Each row of a before or after table is a point. The points were changed in one or more steps. Then noise was added and the rows were shuffled. The steps act on columns, c1 being the first. Name the steps. A step turns or swaps two columns, mirrors them in a line or flattens them onto one, adds a multiple of one to another, or multiplies or shifts one. Angles are multiples of 10 degrees, from the lower column toward the higher: turns from -170 to 170, lines from 10 to 170 but not 90. Use the fewest steps. Two steps may share a column if one is a turn and the other turns, adds or multiplies; they go together, in the order done. Otherwise the lowest column goes first.
In the rows, zero is written as 128.

Before (13 x 3):
[[103  67 166]
 [117 139  69]
 [ 98 140 109]
 [ 89 126 142]
 [154 143 154]
 [195 151 174]
 [129 186 164]
 [ 93  86 145]
 [163 151  85]
 [122 181 168]
 [128 174 176]
 [174 166 203]
 [131 124 100]]
After, 13 rows:
[[131 171 184]
 [103 135  98]
 [126 158 204]
 [147 140 167]
 [ 97 125 151]
 [110  88 191]
 [158 151 246]
 [102 100 156]
 [176 149 202]
 [123 166 192]
 [158 147  61]
 [130 124  85]
 [125 135  37]]
Steps: multiply c1 by 0.7; multiply c2 by 0.7; multiply c3 by 1.6

Before (9 x 8):
[[130 112 137  67 122 127 109 129]
 [113 119 131 135 121 149 132 148]
 [109 110 132 154 145 116 126 155]
 [129 113 115 124 115 100 136 155]
 [146 113 123 144 146 143 112 127]
 [128 134 111 144 136 106 110 155]
 [111 110 139 146 114 142 121 123]
 [168 135 141 150 119 127 114 148]
 [113 123 138 114 152 140 128 101]]
After:
[[ 72  75 135 153 145 116 125 153]
 [ 76  75 140 144 113 142 121 124]
 [248 149 140 149 121 128 114 148]
 [ 83 100 133 135 121 149 132 148]
 [132  82 116 123 116 102 137 155]
 [129 147 110 143 136 107 111 155]
 [182  83 122 144 145 142 112 128]
 [ 83 114 139 115 154 139 128  99]
 [133  79 137  68 121 127 109 129]]
Steps: multiply c1 by 3; multiply c2 by 3

Before (10 x 12):
[[192  79 110 106  54 141 123 128 114  81 143 150]
 [165 154 165 143 131 189  69 122  48 149 101 158]
 [ 78 156  81 169 135 121 145 133 109  85  90 137]
 [159 107 152 109  52 112 131 157 127 118 112 120]
 [154 179  89 168 140 113 140 161 128  91  84 146]
 [188 118 135  86   7 137 113  94 145  87  72 119]
 [ 97 180  95 137 150 145  97 168 140  76 102 141]
 [120 166  91 127 172 158 150 142 128 111  84 111]
 [171 114 100  99  46 134  94 117 133 151 103 152]
 [178 149 115  91  36 124 134 128  87 105 166 139]]
After (10 x 12):
[[186 118 133  71   6 137 112 112 165  88  88 118]
 [121 166 103  84 171 160 149 137 120 111 123 113]
 [177 146 120 169  37 123 133 103  96 106  91 138]
 [192  77 116 141  53 142 122 118 118  81 105 151]
 [153 178 102  85 139 113 142 154 108  93 168 146]
 [ 97 180 105 103 148 147  94 167 111  77 136 140]
 [ 78 157  94  90 135 122 145 123 110  84 168 137]
 [163 154 152  99 134 191  71  73  70 150 144 160]
 [159 107 144 110  51 112 131 151 108 118 110 118]
 [170 115 109 102  46 132  94 123 138 149  98 151]]
Steps: multiply c3 by 0.7; swap c4 and c11; turn c8 and c9 by -40 degrees

Before, 9 rows:
[[ 78 136 138 133 126 131 139 158 122 140 121 105 129 116 136  86 128 120
  104 142]
 [121 125 147 151 127 150 143 125 129 130 138 132 131 160 147 124 140 146
  107 141]
 [132 139 154 131 139 143 138 125 122 129 139 152 133 140 163 130 130 142
  118 130]
 [134 118 135 134 154 123 133 155  97 124 127 115 109 123 111 137 117 140
  161 127]
 [139 108 131 140 154 128 142 138 116 101 124 119 117 112 124 146 103 140
  144 114]
 [131 148 146 149 124 146 123 135 135 109 147 149 140 146 141 140 124 123
  126 123]
 [ 77 148 142 112 125 108 125 152 135 121 117 103 146 122 119 103 142 129
   97 142]
 [135 115 119 131 138 131 142 135 123 125 119 125 112 116 128 140 128 129
  159 130]
 [129 125 117 140 133 123 145 126 102 132 131 129 107 125 119 139 103 148
  149 119]]
After:
[[130 148 146 149 137 146 123 135 134 110 134 149 140 102 141 141 123 123
  125 122]
 [135 117 135 134   9 123 117 155  97 123 125 115 109 131 111 137 133 140
  142 127]
 [121 125 147 151 189 149 139 125 128 130 152 132 131 103 147 124 143 146
  134 141]
 [ 78 136 138 133 198 131 128 159 122 140 122 105 129 140 136  85 139 120
  134 142]
 [135 115 119 131  30 130 128 135 123 125 121 125 111 142 128 140 142 129
  127 130]
 [139 108 130 140  56 127 103 138 117 100 116 119 117 140 124 146 142 140
  147 114]
 [ 77 148 142 112 218 108 142 151 136 121 128 103 146 141 119 103 125 129
  136 142]
 [132 139 154 131 145 143 130 125 122 128 133 152 132 113 163 130 138 142
  142 130]
 [129 125 117 140  63 122 102 126 102 131 124 129 107 127 119 139 145 148
  125 118]]
Steps: turn c5 and c19 by 110 degrees; multiply c5 by 3; swap c7 and c17; turn c11 and c14 by -120 degrees
